Each row is a point. A path goes straight from each point to the next, and from the last back to the first. The post is the endless flat space through its rows: a point in 2 columns, a line in 3, a plane in 4, and so on, so that a path can go around it. How many times does the path go around the post? Going back the other way cancels.
In the rows, zero is written as 100.

Post:
[[107, 81, 59],
[105, 113, 142]]
Path:
[[41, 105, 152],
[46, 145, 142],
[66, 49, 109],
[114, 60, 62],
[164, 76, 71],
[127, 125, 136],
[124, 101, 151],
[99, 91, 139]]
Times around: 0

Post:
[[92, 84, 101, 139, 118, 88, 76, 116],
[100, 86, 128, 61, 70, 116, 99, 97],
[90, 87, 94, 113, 132, 137, 90, 115],
[123, 75, 84, 149, 80, 86, 107, 5],
[116, 108, 104, 64, 81, 87, 140, 95],
[111, 78, 113, 119, 150, 96, 71, 97],
[107, 115, 86, 5, 56, 101, 105, 122]]
Path:
[[63, 89, 126, 82, 68, 107, 81, 74],
[96, 96, 75, 98, 146, 109, 109, 116],
[101, 74, 131, 73, 83, 76, 72, 133],
[97, 67, 105, 128, 110, 89, 85, 90],
[103, 93, 101, 103, 117, 90, 133, 75],
[90, 102, 99, 73, 103, 119, 108, 104],
[109, 109, 74, 103, 62, 68, 89, 72],
[114, 128, 66, 100, 102, 87, 114, 82],
[84, 113, 138, 85, 114, 128, 96, 95],
[124, 118, 107, 65, 101, 130, 109, 92],
[146, 95, 95, 116, 133, 114, 101, 103],
[124, 72, 80, 95, 86, 103, 75, 88],
[141, 59, 78, 91, 66, 94, 109, 62],
[124, 100, 66, 122, 90, 104, 64, 107],
[125, 111, 100, 118, 114, 112, 87, 71],
[69, 127, 107, 80, 100, 114, 86, 97]]
Times around: 0

Post:
[[118, 163, 122, 86, 154, 139, 138, 109, 125, 103, 37, 103],
[109, 94, 112, 127, 116, 139, 35, 107, 170, 132, 68, 93],
[99, 93, 139, 81, 89, 56, 159, 46, 85, 106, 139, 85],
[116, 105, 171, 47, 93, 72, 114, 97, 111, 108, 141, 90],
[107, 116, 115, 103, 106, 106, 29, 116, 118, 69, 100, 44],
[88, 108, 106, 74, 84, 63, 65, 122, 84, 129, 81, 93],
[86, 97, 72, 98, 101, 106, 94, 119, 183, 110, 72, 104],
[145, 105, 97, 69, 117, 96, 47, 79, 121, 97, 104, 45],
[94, 116, 83, 95, 126, 99, 18, 126, 138, 106, 96, 121],
[118, 117, 121, 81, 97, 83, 135, 102, 90, 129, 148, 65],
[119, 102, 122, 62, 83, 127, 113, 105, 91, 99, 111, 107]]
Path:
[[119, 147, 92, 104, 104, 65, 76, 76, 138, 95, 104, 85],
[139, 108, 99, 70, 103, 59, 74, 130, 134, 137, 120, 61],
[102, 107, 111, 57, 114, 58, 56, 120, 118, 85, 125, 94],
[83, 88, 120, 76, 119, 84, 68, 90, 132, 74, 103, 93],
[137, 100, 94, 106, 139, 103, 46, 127, 119, 112, 102, 43],
[122, 96, 123, 34, 83, 96, 81, 156, 114, 126, 27, 109],
[103, 128, 60, 70, 153, 80, 125, 112, 126, 105, 114, 77],
[88, 109, 98, 107, 105, 109, 66, 121, 129, 149, 103, 89],
[38, 127, 47, 95, 80, 31, 48, 130, 83, 119, 105, 121],
[107, 121, 111, 132, 105, 89, 112, 85, 99, 157, 129, 83],
[99, 113, 95, 104, 84, 41, 83, 121, 51, 107, 78, 98],
[102, 79, 87, 88, 83, 86, 89, 131, 126, 107, 113, 115],
[112, 106, 99, 111, 60, 114, 122, 122, 129, 78, 91, 88],
[143, 98, 156, 121, 131, 125, 114, 44, 158, 110, 117, 115],
[123, 79, 147, 100, 108, 84, 95, 77, 82, 132, 102, 99],
[107, 52, 152, 78, 116, 139, 129, 77, 141, 140, 79, 125],
[82, 135, 103, 57, 91, 88, 99, 134, 75, 125, 112, 46],
[73, 140, 195, 64, 95, 60, 105, 62, 145, 86, 111, 67],
[127, 102, 67, 58, 71, 84, 57, 119, 137, 103, 82, 78],
[122, 100, 76, 66, 95, 111, 34, 122, 163, 29, 52, 112],
[99, 120, 97, 126, 122, 112, 109, 137, 88, 110, 105, 110],
[116, 119, 124, 78, 136, 118, 89, 103, 132, 95, 109, 81],
[131, 104, 79, 95, 118, 115, 77, 102, 90, 81, 118, 74],
[115, 72, 85, 59, 73, 98, 57, 139, 97, 112, 104, 112],
[84, 131, 59, 85, 143, 103, 49, 161, 89, 106, 104, 69],
[93, 94, 141, 46, 68, 180, 127, 127, 96, 68, 126, 96],
[100, 175, 152, 101, 120, 147, 85, 109, 120, 106, 96, 72]]
Times around: 3

Post:
[[120, 131, 80, 120, 126, 83, 51, 105, 148, 91, 119, 53, 127, 94, 103, 8, 100, 140],
[135, 121, 114, 125, 93, 90, 74, 89, 112, 65, 151, 102, 94, 119, 105, 30, 137, 109],
[105, 97, 109, 81, 119, 55, 101, 137, 48, 66, 65, 114, 134, 160, 122, 132, 113, 99],
[111, 63, 86, 48, 122, 90, 119, 59, 112, 168, 120, 168, 95, 117, 78, 70, 76, 123],
[80, 135, 80, 82, 104, 102, 61, 140, 51, 99, 66, 135, 104, 99, 124, 104, 79, 70],
[71, 73, 107, 45, 117, 108, 64, 110, 32, 99, 62, 98, 97, 121, 134, 124, 102, 101],
[89, 115, 101, 64, 87, 79, 51, 126, 155, 99, 123, 51, 95, 106, 102, 100, 90, 87],
[108, 110, 72, 77, 72, 51, 74, 101, 96, 97, 95, 91, 96, 90, 78, 112, 117, 134],
[142, 138, 87, 105, 102, 104, 84, 96, 161, 120, 98, 59, 112, 101, 105, 74, 143, 84],
[84, 103, 68, 23, 149, 93, 112, 111, 52, 71, 74, 139, 121, 116, 127, 146, 127, 106],
[113, 75, 102, 75, 139, 83, 170, 61, 65, 123, 119, 132, 126, 50, 109, 108, 103, 68],
[137, 142, 80, 125, 111, 61, 92, 71, 177, 89, 122, 48, 52, 107, 127, 49, 105, 115],
[104, 71, 90, 88, 146, 91, 134, 102, 100, 166, 150, 149, 76, 76, 124, 112, 108, 110],
[67, 55, 63, 73, 116, 133, 156, 83, 92, 131, 102, 132, 99, 110, 92, 117, 85, 95],
[97, 89, 141, 79, 114, 114, 112, 124, 60, 57, 60, 146, 106, 92, 114, 118, 89, 135],
[86, 100, 102, 79, 149, 123, 88, 65, 54, 110, 93, 130, 103, 109, 86, 157, 92, 102],
[118, 143, 74, 63, 69, 93, 87, 110, 90, 120, 130, 53, 94, 120, 115, 96, 95, 112]]
Path:
[[88, 134, 89, 80, 92, 73, 36, 140, 95, 142, 91, 129, 99, 106, 85, 54, 82, 76],
[48, 142, 49, 91, 133, 114, 48, 104, 100, 157, 78, 128, 115, 94, 109, 101, 96, 124],
[116, 133, 59, 88, 70, 77, 50, 82, 104, 118, 150, 126, 37, 134, 148, 62, 82, 111],
[96, 88, 104, 55, 79, 127, 64, 147, 85, 62, 132, 140, 103, 114, 104, 66, 116, 133],
[99, 87, 133, 69, 195, 176, 34, 90, 101, 113, 107, 130, 85, 91, 129, 76, 58, 132],
[141, 95, 70, 92, 155, 90, 110, 93, 62, 174, 92, 122, 103, 111, 95, 84, 116, 57],
[124, 141, 95, 79, 161, 62, 45, 64, 70, 110, 138, 80, 78, 106, 116, 89, 141, 167],
[148, 115, 68, 106, 112, 81, 162, 42, 100, 71, 88, 25, 148, 135, 110, 91, 187, 138],
[114, 141, 126, 121, 139, 63, 27, 87, 96, 82, 92, 61, 93, 112, 129, 146, 90, 103],
[127, 77, 144, 87, 81, 97, 94, 130, 44, 120, 109, 141, 78, 119, 116, 169, 119, 83],
[100, 135, 57, 60, 85, 133, 65, 98, 73, 134, 108, 152, 65, 123, 79, 72, 78, 82],
[127, 57, 122, 128, 124, 75, 119, 75, 156, 118, 116, 127, 66, 113, 61, 92, 114, 103],
[113, 97, 152, 90, 90, 71, 68, 115, 85, 101, 89, 152, 67, 99, 106, 43, 70, 138],
[119, 111, 53, 70, 147, 81, 155, 30, 89, 132, 95, 109, 121, 154, 117, 97, 134, 97],
[112, 107, 60, 139, 86, 6, 107, 70, 97, 85, 112, 98, 121, 62, 71, 77, 68, 145],
[111, 74, 99, 92, 136, 37, 140, 89, 77, 100, 127, 166, 101, 93, 116, 159, 114, 118],
[149, 113, 116, 115, 105, 122, 96, 116, 102, 136, 120, 149, 79, 139, 122, 101, 123, 93],
[111, 103, 101, 57, 102, 93, 103, 119, 103, 35, 100, 101, 102, 58, 116, 56, 113, 88]]
Times around: 3
